Rows are points. The points of each table are mixes of a few directions, plus a little noise. How many directions does each table use, and how many do they share? Where both have some left over, give the other angles between the two spaces (their principal angles), to ten degrees, smallest first.

First (6 x 2):
[[-44  11]
 [ 36 -10]
 [-25   6]
 [-53  13]
 [ 82 -21]
 [  3  -1]]
Second (5 x 2):
[[-41 -29]
 [-45 -32]
 [ 23  17]
 [  1   1]
 [ 61  43]]
Directions: first 1, second 1, shared 0; angles 50

First (6 x 6):
[[ 24   3  36  18 -25  55]
 [ -2  -1  -3  -2   2  -5]
 [-42  -6 -63 -31  44 -95]
 [  2   1   3   2  -2   4]
 [ 18   4  28  14 -21  43]
 [ -1   0  -1  -1   1  -2]]
Second (8 x 6):
[[ 26  11 -37  12  43  15]
 [ 34  35 -55  -8  12  -2]
 [ 31 -15 -37  10  -6   2]
 [ 26  21 -11  13   5 -16]
 [-60 -42  44 -23 -15  24]
 [-66  14  68 -32 -22  -7]
 [  4  -8  16   8 -27 -18]
 [  5 -16  13  21  12   2]]
Directions: first 1, second 4, shared 0; angles 70

First (11 x 11):
[[-52  25  27   0  29 -24 -14 -13 -77   8 -43]
 [  5  -4 -34  19 -24  33  19  12  -2 -14  60]
 [ 45 -50 -30 -33  11 -62   5  73  56   4  23]
 [ 27   9   5  18 -34  63   5 -46  52  -7   9]
 [-35  24  39  -5  24 -17 -19 -29 -42  11 -61]
 [-39   6 -11   3  18 -25   3  26 -71  -1  12]
 [ 57 -23 -33  10 -41  45  20   5  84 -13  59]
 [ 32 -37 -14 -32  17 -59  -2  54  41   7   1]
 [-39  36  21  23  -4  37  -4 -47 -51  -2 -18]
 [ 42 -11  -1   0 -22  27   3 -15  71  -2   7]
 [-44  25  31  -2  26 -20 -16 -19 -61   9 -50]]
Second (8 x 11):
[[ 48 -10  17  19 -17 -39 -25 -16 -38  -7  30]
 [-95 -30   4  17  12  55 -29 -14  49  -6 -61]
 [ 30 -39 -20  -5 -23 -27 -31  27 -34   2  86]
 [-50  -2  11  29   9   9  16   6  31  -1 -14]
 [ 59  46 -10 -43   7 -36  30 -33 -21  45  30]
 [-53  -5   1  38  14  21  22  16  35 -22 -43]
 [ 63  48 -50 -49  24  -5  51 -28 -14   5 -55]
 [  0 -10  43  -7 -27  23 -35  42  -8 -16  31]]
Directions: first 3, second 6, shared 1; angles 80, 80

First (8 x 18):
[[  4 -15  11   2 -13 -22   6  27  24  36  40   1 -10   0  18  11 -20   9]
 [  2  -6   4   1  -4  -9   3  10  10  15  16   0  -5   0   7   4  -7   4]
 [ -2   6  -5  -1   5   9  -2 -10 -10 -15 -16  -1   4   0  -6  -4   8  -4]
 [  4 -11   7   1  -9 -16   4  17  16  24  28   2  -8   0  12   7 -13   6]
 [-11  34 -22  -5  29  48 -12 -56 -52 -77 -85  -5  24   0 -38 -23  41 -18]
 [  8 -27  17   3 -25 -40  11  47  42  62  70   5 -20   0  29  19 -33  15]
 [-10  31 -21  -4  26  44 -11 -51 -46 -69 -77  -3  21   0 -33 -21  36 -17]
 [  3 -11   7   2  -9 -15   4  18  16  23  27   2  -8   0  10   7 -13   6]]
Second (8 x 18):
[[ -2   5  -2   0   3   6  -1  -7  -7 -10 -11   0   3   0  -5  -3   5  -3]
 [  7 -24  15   3 -21 -34   9  39  36  53  60   4 -16  -1  26  16 -29  13]
 [  0   1  -1  -1   1   1  -1  -2  -2  -2  -2   0   1   0  -1  -1   1   0]
 [ -3   7  -4  -1   7  10  -3 -12 -10 -16 -18   0   5   0  -8  -5   9  -4]
 [ -7  20 -13  -3  17  28  -7 -33 -30 -45 -50  -3  14   0 -21 -13  24 -11]
 [ 12 -38  24   5 -32 -53  14  62  57  84  95   5 -27   0  40  25 -46  21]
 [-10  31 -20  -4  27  44 -11 -51 -47 -70 -78  -4  22   0 -34 -21  37 -17]
 [  1  -3   2   1  -3  -4   1   4   4   6   7   0  -2   0   3   2  -3   2]]
Directions: first 1, second 1, shared 1
